Each row is a point. The ring and each string are closed loops that go straight from each point to the next, and from the last back to the first. Before rounding, they use only three directions, however many columns there are. How many times does the string pass through the ring? Passing back the other way cancels.

Ring (9 x 3):
[[ 0.3  6.1 -1.6]
 [-2.1  6.1  0.4]
 [-5.0  4.0  1.4]
 [-5.5  1.8  1.1]
 [-3.8 -1.6 -0.3]
 [-1.2 -2.5 -2.1]
 [ 0.8 -1.3 -3.8]
 [ 2.0  1.2 -4.9]
 [ 1.7  4.9 -3.7]]
String:
[[-4.8  7.0  0.2]
 [-3.1  5.0 -1.9]
 [-1.1  3.2  0.4]
 [ 0.3  3.9  1.9]
 [ 1.1  8.5 -0.4]
 [ 0.9  8.4 -3.5]
 [-0.3  7.0 -5.1]
 [-0.5  3.4 -2.5]
 [-0.1  5.4 -4.8]
 [ 1.7  6.6 -5.9]
 [ 3.2  6.1 -4.4]
 [ 3.5  5.9 -2.8]
 [ 1.8  8.2 -3.8]
 [ 0.7  8.6 -2.5]
 [ 0.0  9.0 -0.2]
 [-2.5  8.2 -1.0]
 [-3.4  6.1 -2.2]
 [-1.5  2.6  0.1]
 [-2.1  3.3  2.7]
 [-4.6  6.0  3.3]
 [-5.7  7.4  2.5]]
Times through: 2

Ring:
[[ 1.6  2.4 -5.2 -2.3 -4.6 -4.3]
 [ 0.5  4.5 -4.4  0.6 -4.7 -5.7]
 [-1.1  5.1 -2.4  4.1 -2.0 -5.1]
 [-2.0  3.9 -0.8  5.2  0.9 -3.1]
 [-2.6  1.4  0.5  4.7  3.5 -0.5]
 [-2.7 -2.4  1.4  2.5  5.1  2.6]
 [-2.2 -5.7  1.3 -1.0  4.8  4.6]
 [-0.6 -6.1 -0.7 -4.2  2.3  4.0]
 [ 0.8 -4.0 -2.8 -5.0 -0.2  1.7]
 [ 1.7 -0.2 -4.7 -4.1 -3.1 -1.9]]
String (20 x 6):
[[-3.0  4.6  0.3  7.4  2.2 -3.1]
 [-2.6  3.9  0.4  7.1  4.6 -1.5]
 [-4.0 -2.7  2.5  3.4  3.8  2.1]
 [-2.6 -3.1  0.9  0.7  2.0  1.7]
 [-1.0 -0.6 -0.7  1.4  4.2  1.2]
 [-2.2 -6.1  1.9 -0.3  7.7  6.2]
 [-0.9 -4.7 -0.1 -1.7  5.1  4.2]
 [-0.2 -2.8 -1.5 -1.9  2.7  2.0]
 [ 0.9 -5.6 -2.2 -5.3  3.1  4.1]
 [ 0.2 -8.3 -1.6 -7.7  0.0  4.4]
 [-0.3 -3.0 -1.9 -3.1 -0.9  0.7]
 [ 0.2 -0.1 -2.8 -1.3 -0.6 -1.0]
 [ 3.6  3.5 -7.3 -3.8 -4.0 -4.4]
 [ 3.3  4.2 -7.6 -3.8 -7.1 -6.3]
 [ 2.9  6.8 -7.6 -1.5 -7.6 -8.2]
 [ 1.9  7.2 -6.1  1.2 -4.4 -7.2]
 [ 1.5  8.9 -5.9  3.1 -4.2 -8.1]
 [-1.3  7.2 -3.1  4.8 -5.3 -7.8]
 [-0.5  9.7 -3.6  6.9 -1.8 -7.8]
 [-1.7  7.8 -1.8  7.6  0.3 -5.8]]
Times through: 2

Ring:
[[ 3.4 -2.2  3.6  3.7  2.7 -0.1 -1.2 -2.8]
 [-1.4  3.0  5.5 -1.2 -0.4 -2.0 -2.6 -1.2]
 [-4.3  6.1  5.2 -5.0 -2.0 -2.2 -2.1  0.7]
 [-4.0  6.0  2.7 -7.1 -1.6 -0.3  0.5  2.6]
 [-1.9  3.4  0.0 -4.1  0.6  1.0  1.3  1.6]
 [ 0.9 -0.5 -2.0  2.7  3.8  1.2  0.1 -2.0]
 [ 4.2 -4.3 -1.8  8.4  5.9  1.0 -1.1 -5.0]
 [ 5.5 -5.0  0.7  7.6  5.2  1.0 -0.7 -4.4]]
String:
[[ -0.2   0.2   3.1   6.8   2.8  -2.9  -5.5  -6.0]
 [ -1.2   1.1   5.1   7.2   1.9  -4.4  -7.3  -6.9]
 [ -0.1   1.1   2.7   1.2   1.5  -0.9  -1.8  -2.0]
 [  1.5   1.2   4.4  -4.8  -0.2   1.2   2.2   2.3]
 [ -1.6   4.1   5.9  -5.9  -1.8  -0.7   0.0   2.0]
 [-10.4  10.8   7.8  -1.8  -3.5  -7.7  -9.6  -3.8]
 [ -5.3   6.3   4.4  -2.1  -1.2  -3.4  -4.3  -1.6]
 [  1.3   1.4   2.5  -6.1   0.0   2.3   3.7   3.5]
 [  1.0   2.1   2.5  -8.8  -0.7   3.0   5.1   5.3]
 [ -0.8   2.7   1.9  -4.1   0.3   0.8   1.2   1.6]
 [ -5.5   5.9   1.2  -1.1   0.1  -2.4  -3.5  -1.7]
 [ -4.1   5.2  -0.5  -4.6   0.2   0.2   0.4   1.4]
 [ -4.1   3.9  -1.2   2.2   2.1  -1.7  -3.4  -3.2]
 [  1.0   0.3   0.7  -0.5   2.0   1.1   0.9  -0.1]
 [  3.3  -1.8  -1.8  -0.8   3.4   3.5   3.8   1.1]
 [  4.5  -3.6  -3.0   2.9   5.1   3.5   3.1  -0.8]
 [  4.5  -5.3  -4.3  11.1   7.6   1.4  -1.3  -6.3]
 [  6.8  -6.4  -2.7   7.2   6.6   3.2   1.9  -3.2]
 [  3.9  -2.2   0.7   0.2   2.9   2.5   2.5   0.2]
 [  3.0  -3.4   0.0   9.7   5.4  -0.7  -3.4  -6.5]
 [  5.8  -6.4   0.2  13.3   6.9  -0.5  -3.8  -8.2]
 [  6.5  -6.8   1.7  12.8   6.4  -0.5  -3.6  -7.9]
 [  1.3  -1.0   2.3   5.8   3.1  -1.5  -3.4  -4.7]]
Times through: 1
